Each row is a point. The points of each table are mixes of a few directions, plus a little noise. How many directions does each table use, and how many do they share? Where both have some left over, give the other angles between the two spaces (their principal angles), to ten degrees, smallest first.

First:
2.7 -8.6 11.7

4.9 -17.9 25.4

-9.0 32.7 -46.6

0.6 -3.7 5.1

1.0 -3.0 4.4
Second, 7 rows:
21.4 7.1 11.8

-20.0 -6.9 -10.9

4.9 1.8 2.8

23.3 7.9 12.4

23.7 7.7 13.4

-2.3 -0.4 -1.5

-49.9 -16.7 -27.6
Directions: first 1, second 1, shared 0; angles 70

First, 10 rows:
-20.5 -11.4 2.6 16.5 -6.4 4.1 9.0 13.8

-15.5 -8.3 2.1 12.1 -4.6 3.3 6.7 10.1

49.0 27.5 -5.9 -38.9 14.7 -10.6 -21.2 -32.3

-13.9 -7.7 1.8 11.1 -4.2 2.8 5.9 9.3

26.1 14.4 -2.9 -20.9 8.0 -5.6 -11.4 -17.5

-24.6 -13.6 2.9 19.4 -7.5 5.2 10.7 16.2

-33.8 -19.0 4.0 26.8 -10.3 7.4 14.7 22.7

48.9 27.4 -6.0 -38.7 14.8 -10.4 -20.9 -32.6

-27.1 -15.3 3.3 21.6 -8.4 5.7 11.6 18.0

11.3 6.5 -1.2 -8.9 3.4 -2.1 -4.8 -7.3
Second:
31.3 4.0 28.6 -25.5 -3.6 -11.8 -27.4 3.2

-35.5 -4.5 -30.6 28.0 3.8 13.7 30.4 -4.1

-21.2 -2.0 -18.4 16.5 2.0 8.0 18.3 -2.2

17.4 2.6 15.7 -13.9 -1.2 -6.7 -15.7 2.1

-18.5 -2.4 -16.1 15.2 2.2 6.4 15.7 -2.5

36.5 4.1 31.7 -30.2 -4.5 -13.4 -32.0 4.5

16.0 2.7 14.8 -13.9 -1.9 -6.3 -14.6 1.9

-28.6 -3.5 -26.0 23.2 2.7 11.2 25.0 -3.8
Directions: first 1, second 1, shared 0; angles 50

First:
9.7 32.8 26.5 17.0 -15.2 4.0 -3.4 -23.8 2.1 -10.4 4.6 -10.9

8.5 21.1 6.1 17.4 -6.9 20.3 -12.6 -11.0 5.6 2.5 -14.5 -33.9

-6.0 -7.7 -22.9 2.6 -17.3 18.1 -12.0 21.6 -2.2 -8.7 -5.2 18.2

-1.1 -8.2 -11.9 -2.8 2.0 7.2 -14.9 -4.5 -28.6 -3.6 -34.0 -28.8

-3.6 -18.1 7.5 -16.8 22.3 -27.5 22.7 5.7 14.6 9.7 25.8 25.3

4.5 -28.1 -13.2 7.5 11.0 22.4 -16.4 34.8 30.7 -5.5 -12.0 0.9

-6.7 31.7 12.2 -9.7 -2.9 -28.9 35.0 -28.5 -2.9 27.9 40.3 12.2

-1.2 -25.1 -0.6 -8.4 19.1 -9.0 8.9 21.0 24.3 3.1 13.9 21.6

-4.8 1.8 -3.2 -6.6 -11.3 -6.0 -7.4 -14.5 -43.1 -13.8 -19.3 -4.6
Second (8 x 12):
-10.1 -19.2 17.3 12.3 12.6 -10.0 5.6 3.8 37.0 -23.2 7.2 17.7

-25.2 30.2 -20.8 8.6 -22.6 1.0 9.0 -32.4 -23.4 13.7 -9.9 -23.8

7.5 26.3 -3.6 -3.9 -10.9 4.2 0.6 -15.1 -24.0 18.9 -0.9 -19.6

16.2 26.4 0.3 -7.6 -8.5 5.5 -1.8 -11.3 -25.2 21.1 1.2 -18.8

-8.5 0.8 -42.4 -13.9 -16.3 13.8 -8.6 7.1 -43.0 17.9 -20.1 -11.0

-7.9 -29.5 20.0 11.9 17.8 -11.0 4.0 11.4 44.7 -29.0 8.2 25.3

26.9 -15.7 23.3 -7.4 18.0 -1.2 -6.2 21.3 16.9 -6.1 11.7 14.6

1.3 -20.0 5.8 0.2 10.3 -2.0 -2.3 14.6 17.1 -12.4 2.2 14.9
Directions: first 5, second 3, shared 2; angles 80

First:
3.0 -1.7 0.1 -15.7 21.2 30.6 26.0 37.1 -21.0 23.8 -8.1 -25.1 50.7 23.2
 1.6 -8.5 -21.4 -14.1 -8.6 14.3

8.5 49.6 -29.0 20.2 -47.3 -14.3 -21.0 16.3 7.3 6.6 10.0 5.0 18.2 -14.8
 -17.4 -22.2 3.2 -34.9 10.3 -44.4

16.8 -12.6 4.3 -4.4 0.2 4.8 5.8 5.3 11.9 -3.6 -8.0 -12.7 11.2 -13.8 -7.5
 -4.0 -21.2 4.4 -6.0 -7.5

24.6 -9.9 21.5 -27.5 18.5 12.8 -2.2 -15.3 10.4 -13.4 -4.4 -15.4 -0.7
 -1.4 -8.8 22.2 10.5 12.1 -14.0 -5.7

-15.0 -15.8 18.4 -12.6 -12.5 -2.6 -14.4 -7.7 9.9 -4.0 -8.8 9.1 -8.3 20.0
 23.1 14.2 -6.8 11.6 -1.0 24.3

-23.2 -26.9 2.2 11.4 -10.8 -21.8 -1.9 -16.5 4.9 0.0 1.5 23.9 -28.0 -5.9
 21.3 1.6 -13.4 10.7 14.0 26.6

-2.2 -8.7 28.1 -30.2 -13.5 -4.2 -27.6 -27.7 16.3 -13.0 -2.4 13.4 -19.7
 19.2 14.7 35.3 17.3 7.0 0.3 12.0

-27.7 -11.4 -6.0 14.8 4.9 -16.2 3.4 -13.0 -13.6 4.7 8.9 24.9 -27.2 4.2
 15.6 2.3 8.6 3.5 14.4 24.0

20.9 1.0 -12.8 2.1 38.0 6.7 26.7 -5.6 -16.3 3.6 15.6 -12.3 -1.2 -24.5
 -25.7 -1.2 16.0 -6.6 -0.6 -16.4

-6.8 36.3 -30.2 42.7 3.0 2.9 5.8 27.3 -10.5 -4.3 -4.3 -11.4 5.8 -4.0
 -16.0 -38.3 6.4 4.1 -9.6 -26.9
Second, 11 rows:
-5.2 -4.4 -15.8 36.7 0.1 -32.5 -5.0 -33.5 10.0 -21.8 14.5 21.7 -58.6
 -39.4 -10.3 -7.3 20.4 20.1 9.7 -15.4

-41.1 -1.2 -6.4 30.7 -26.2 -12.4 -12.6 12.8 5.0 -3.1 -15.3 16.8 -13.2
 18.6 29.0 -22.0 -16.7 18.3 1.3 23.0

14.5 -13.8 0.9 -4.4 17.4 20.2 22.0 24.4 -1.2 4.4 -13.0 -27.6 30.2 -2.7
 -8.1 -15.1 -29.1 7.2 -14.1 1.6

2.3 1.2 4.1 -2.5 -2.3 7.2 -2.2 7.8 2.7 -1.5 -8.6 -7.7 8.9 6.7 0.6 -2.6
 -7.5 3.3 -7.2 -0.8

-18.8 -4.3 -13.7 26.8 -1.6 -24.6 -0.2 -20.6 -5.2 -2.8 14.0 25.3 -37.7
 -18.0 4.9 -5.0 10.0 4.4 15.7 5.0

-20.4 1.6 5.4 -26.4 -5.8 10.4 5.0 16.6 -28.1 38.3 4.9 10.6 36.3 43.4
 26.6 13.6 -5.4 -37.6 16.2 37.9

-10.5 7.6 3.1 -22.9 -4.7 -3.3 -3.7 -7.8 -20.9 26.1 18.8 20.9 9.3 23.0
 13.1 23.9 18.2 -35.9 20.8 19.6

15.4 17.8 9.8 -3.7 -15.4 -1.6 -28.7 -13.1 24.8 -27.4 -6.8 -5.3 -15.3
 -3.5 -10.9 9.5 19.4 15.0 -13.7 -28.2

38.9 8.7 11.7 -16.8 6.1 14.8 -10.7 -3.2 22.8 -22.8 -9.2 -27.2 8.5 -14.3
 -27.7 7.5 9.5 11.0 -22.5 -36.1

22.7 -13.7 -3.7 0.8 24.7 10.2 21.9 4.7 1.0 -2.9 -2.4 -21.2 9.7 -23.9
 -20.3 -8.6 -13.1 7.1 -9.4 -11.6

3.8 -2.7 4.2 -17.7 8.3 11.1 11.3 10.1 -9.7 15.2 0.8 -8.5 23.4 10.6 0.8
 4.4 -7.1 -13.6 0.6 7.3
Directions: first 6, second 4, shared 4

First:
15.8 3.6 0.1 24.5 14.4 -13.4 -14.3 18.8 16.2 1.9 -2.1 -17.3 3.8 -12.0
 -8.4 6.0 5.7 -5.2 0.2 5.3 -11.6 6.3 -3.7 14.3 -8.3 -24.2 6.1 -5.0 -1.4
 -31.4 -6.0 -4.1

-10.3 -16.5 0.2 -5.4 -12.3 21.2 -5.8 -12.1 -9.4 -8.9 -21.9 21.6 0.1 -3.3
 18.8 -7.6 4.6 -5.0 21.2 -10.6 9.0 -7.7 -23.9 -11.0 -15.5 -3.7 22.1 16.6
 4.4 11.5 -8.6 16.3

1.2 8.1 -4.7 -22.8 -14.8 1.4 0.3 -5.3 -15.9 0.1 5.3 21.9 -14.5 -2.6
 -14.2 20.8 -31.7 9.3 1.3 -8.7 9.7 1.1 16.2 -28.1 37.6 35.8 -27.2 0.6
 2.4 44.3 2.6 -3.9

26.9 7.2 1.2 4.6 14.8 -6.8 -23.7 24.9 10.3 3.2 -12.3 -13.5 -2.1 -1.3
 -13.1 5.5 5.4 -13.7 -8.4 13.6 -14.3 9.0 -7.4 -2.6 4.8 -11.9 -3.2 4.5
 -20.1 -13.5 -18.5 -10.6

3.9 5.4 -0.1 23.2 31.9 -24.3 -4.4 5.0 10.4 13.9 16.7 -32.3 17.0 -11.6
 -3.4 3.0 15.7 13.4 -10.1 1.8 -9.1 0.9 13.1 46.0 -12.2 -23.9 -4.0 -20.1
 9.6 -49.6 5.7 5.7

8.8 8.8 2.3 -44.8 34.6 -1.9 -15.6 -6.3 -26.9 24.1 -0.1 -16.8 9.7 20.7
 1.4 -5.8 20.8 9.7 -30.9 12.1 -3.7 -4.7 11.4 14.5 20.2 22.2 -32.1 0.8
 -25.6 7.3 -16.9 8.3

-34.3 -2.8 1.3 38.6 -14.6 -14.2 52.8 -16.0 22.6 -6.5 40.5 -13.9 9.6 1.5
 9.2 -16.2 2.6 12.8 0.2 -5.9 4.8 -2.6 19.9 31.2 -31.0 -16.7 17.1 -26.6
 34.1 -31.0 45.2 -4.9

-18.1 -11.9 -4.6 -24.3 -19.1 19.5 -4.2 -26.7 -28.7 -5.2 -11.8 38.7 -5.2
 -10.9 12.5 11.0 -19.7 13.1 24.9 -24.8 21.3 -11.1 -5.5 -20.7 13.0 24.7
 -1.6 11.8 16.9 42.2 -1.9 22.9

6.5 -1.6 4.4 6.9 -34.9 17.2 14.9 18.9 20.9 -22.2 -13.8 12.1 -18.6 20.4
 -2.3 -16.8 -3.6 -34.2 1.8 17.2 -6.4 9.1 -20.8 -43.5 -8.9 -2.3 21.9 17.7
 -20.0 20.6 -2.4 -28.6
Second:
-19.2 3.6 3.8 -31.3 -15.5 10.1 35.4 -17.3 -12.0 1.7 16.9 5.1 -4.8 35.2
 6.9 -21.2 3.0 0.0 -21.2 8.9 6.0 -3.3 14.9 -14.6 8.6 32.2 -13.2 -0.9
 -11.5 34.6 15.5 -11.7

13.5 1.7 1.3 -16.5 -9.7 11.9 -12.2 11.5 -2.9 -5.5 -18.3 11.1 -11.8 9.8
 -4.6 -1.6 -3.5 -16.9 -2.3 10.2 -2.8 4.6 -12.7 -30.2 11.6 9.9 -2.3 16.0
 -22.6 25.9 -16.9 -9.9

-14.8 -6.5 11.0 -40.3 3.0 23.1 24.9 -15.8 -12.2 4.1 -3.4 -9.4 6.7 53.8
 27.4 -48.7 43.3 -15.4 -31.4 25.2 -2.0 -8.9 -10.6 -0.2 -19.1 14.2 6.6
 12.6 -33.0 12.8 -2.5 -3.8

-22.1 0.0 -3.5 26.8 11.1 -22.1 18.3 -17.3 4.0 6.9 31.4 -14.9 15.7 -18.3
 4.1 6.2 -2.2 28.3 6.5 -17.1 5.4 -4.9 23.1 43.7 -13.3 -11.6 -1.3 -26.4
 36.5 -33.7 28.8 14.0

-11.3 6.8 -6.5 23.9 -3.3 -20.6 13.4 -8.5 3.8 1.2 27.3 2.0 1.2 -26.0
 -11.4 24.5 -27.6 25.1 10.4 -19.4 8.3 -0.2 27.8 17.6 10.6 0.7 -11.6
 -23.1 35.3 -9.0 24.9 4.7

32.7 -5.0 0.2 11.2 11.4 5.6 -47.4 28.5 8.3 -4.0 -40.6 1.5 -3.7 -17.8
 -5.0 9.7 7.2 -21.6 14.7 5.3 -13.0 6.7 -33.3 -12.2 -6.4 -26.0 17.3 20.4
 -17.9 -14.0 -36.5 3.6

25.2 -5.0 -0.2 8.1 10.3 5.1 -37.4 22.8 6.3 -2.4 -32.7 0.5 -2.0 -12.1
 -2.9 7.5 7.7 -17.3 12.3 4.4 -9.7 4.3 -28.0 -8.7 -6.8 -21.6 13.1 16.3
 -15.0 -13.7 -30.5 1.5

-4.1 5.7 -5.8 18.4 -5.3 -15.3 4.1 -2.9 4.4 -0.4 17.7 5.1 -3.1 -23.3
 -12.3 22.9 -27.0 16.4 11.1 -15.9 6.0 1.7 18.1 5.8 13.2 2.7 -10.9 -16.6
 25.4 -2.2 15.7 0.7
Directions: first 5, second 3, shared 3

First, 9 rows:
9.2 -0.5 17.4 -2.0 -7.3 1.7 24.5 8.8 -2.1 2.7 10.8 -12.4 -11.2 -2.5 3.9
 -6.4 -4.6 7.6 -8.7 -16.3 3.1 -24.5 -14.1 19.5 0.1 10.1 -17.4 5.1 -4.8
 1.4 -3.1 7.4

17.5 3.6 6.1 -17.2 6.6 -6.1 21.6 3.8 -11.0 -26.6 -5.3 -23.9 -9.1 5.9
 22.2 -3.1 7.5 10.2 -1.2 -1.4 -9.6 -17.6 -26.7 28.7 19.4 11.6 -17.1 6.1
 5.4 3.1 -2.8 -0.4

10.3 29.3 3.5 12.9 -33.0 -2.7 -9.7 -9.8 -25.5 -15.8 20.6 -11.7 34.5 1.8
 15.8 -5.6 1.9 -4.1 7.6 20.0 4.4 19.3 28.8 -44.5 19.6 -11.6 11.1 18.3
 -31.5 6.3 -56.5 8.5

-2.5 18.2 -39.1 -15.9 -6.4 9.5 -35.7 -25.2 14.9 -5.5 16.0 -14.6 10.8
 -5.6 4.4 33.1 6.7 -1.9 25.3 3.9 -18.9 23.4 14.1 -23.3 19.7 -18.7 21.1
 16.1 -28.6 41.9 -15.4 -10.5

-8.3 -15.2 21.1 15.0 -6.0 -1.7 17.3 17.6 -5.5 22.2 -6.7 19.2 -16.2 -3.4
 -18.1 -12.9 -16.6 3.0 -15.3 -18.1 20.3 -19.9 -1.1 10.0 -34.1 9.8 -11.0
 -2.0 5.9 -21.4 6.1 9.6

-3.1 0.8 17.0 31.9 -8.2 3.6 -6.6 1.1 2.0 18.5 12.3 19.5 31.8 1.7 -9.1
 -22.9 4.1 -16.7 -10.2 22.9 10.6 23.8 32.0 -36.9 3.3 -9.1 14.5 -21.7 5.9
 -24.2 -2.6 5.3

-8.5 -26.1 3.7 -10.0 31.1 -19.5 12.2 17.8 -17.3 -18.8 -53.2 19.1 -31.8
 10.3 -4.5 -8.5 -3.6 7.0 -8.8 -2.1 8.6 -15.6 -31.1 41.6 -28.6 18.0 -14.4
 -8.5 41.3 -30.7 30.3 -4.0

-3.1 -2.4 15.3 20.2 -9.0 7.7 3.0 3.3 10.8 24.8 17.5 11.0 12.0 -4.0 -12.0
 -12.4 -3.6 -7.5 -9.4 0.2 8.8 3.9 17.2 -16.4 -4.9 -4.0 2.9 -11.9 -2.4
 -9.3 2.9 5.8

-8.8 -9.8 -45.0 -33.7 32.0 6.3 -27.6 -16.5 33.5 -3.3 -14.2 -5.2 -22.3
 -3.1 -5.3 37.9 9.3 3.1 19.7 -8.5 -27.5 8.4 -19.4 24.2 5.4 -6.2 10.0
 -1.5 8.5 31.8 40.4 -21.4
Second (9 x 32):
-0.5 10.8 15.5 -0.9 -21.3 -5.1 6.0 -10.3 -31.8 -11.0 6.4 -11.1 13.6 0.8
 16.4 -0.3 -4.9 -2.7 9.8 -9.6 3.5 -2.6 -0.1 -9.4 15.9 -4.9 -6.3 20.7
 -16.1 -3.1 -43.9 7.8

-15.0 -15.2 -7.9 -8.8 23.2 -2.6 -13.8 4.7 15.0 8.4 -30.0 18.5 -13.6 -8.6
 -8.8 27.5 -3.2 -9.0 4.2 -20.0 14.3 4.9 12.4 8.8 -47.3 -14.7 -10.9 -7.1
 5.6 15.0 -12.9 -1.9

13.1 9.3 16.3 -12.9 -4.8 -6.9 19.7 -6.9 -25.8 -26.2 2.7 -25.5 7.7 6.1
 28.9 -5.9 6.4 2.3 4.2 -1.5 -8.8 -10.5 -20.6 13.3 35.0 4.6 -14.4 11.2
 -0.4 -4.0 -22.6 3.1

-21.1 -6.2 8.9 14.7 -17.3 -4.5 -7.9 -2.3 -23.6 13.7 -7.7 22.2 1.9 -1.0
 -15.1 -4.1 -17.3 -4.6 3.5 -9.9 16.4 1.5 9.4 -15.9 -19.9 -3.1 6.4 11.1
 -4.1 -22.0 -16.3 6.1

4.8 0.0 -21.1 -8.2 10.7 -1.0 -6.1 23.3 22.6 0.2 -20.0 6.6 -30.6 -11.0
 -12.6 24.9 -7.0 10.0 -5.8 -11.8 17.0 -9.5 15.6 10.8 -65.4 -1.6 -13.0
 3.7 -16.1 37.8 -13.2 3.2

11.9 3.8 -1.9 12.7 -18.3 -6.2 18.6 25.6 -17.0 -7.6 -0.5 2.3 -27.6 5.9
 -16.4 -30.1 -14.0 26.0 -20.1 15.0 6.3 -26.1 -16.3 10.0 -14.9 33.1 4.4
 12.1 -1.9 -19.6 29.1 6.9

-0.6 7.3 -4.6 9.6 -12.9 6.6 -7.9 -2.9 6.3 10.4 16.5 2.1 8.1 -3.1 -7.4
 -1.4 -1.9 -0.8 0.6 5.4 -0.4 7.5 13.5 -18.8 2.8 -4.1 11.2 1.9 -12.9 5.1
 -1.6 1.5

23.2 0.4 -8.9 -18.8 41.9 19.8 0.4 -26.3 57.5 -4.5 32.6 -33.4 33.2 8.7
 28.0 -2.1 46.5 -15.7 1.7 30.8 -51.0 25.4 -17.5 11.7 92.2 -8.0 9.4 -47.8
 34.7 13.1 65.2 -23.7

-15.8 -10.2 3.7 12.3 -1.7 1.3 -8.8 -6.1 -2.7 16.1 -1.2 18.9 6.5 1.2
 -14.0 -8.2 -4.4 -7.3 0.6 1.5 2.9 8.7 3.4 -10.4 1.7 -1.6 12.5 -6.9 11.1
 -23.0 16.7 -1.9
Directions: first 5, second 5, shared 3; angles 50, 70
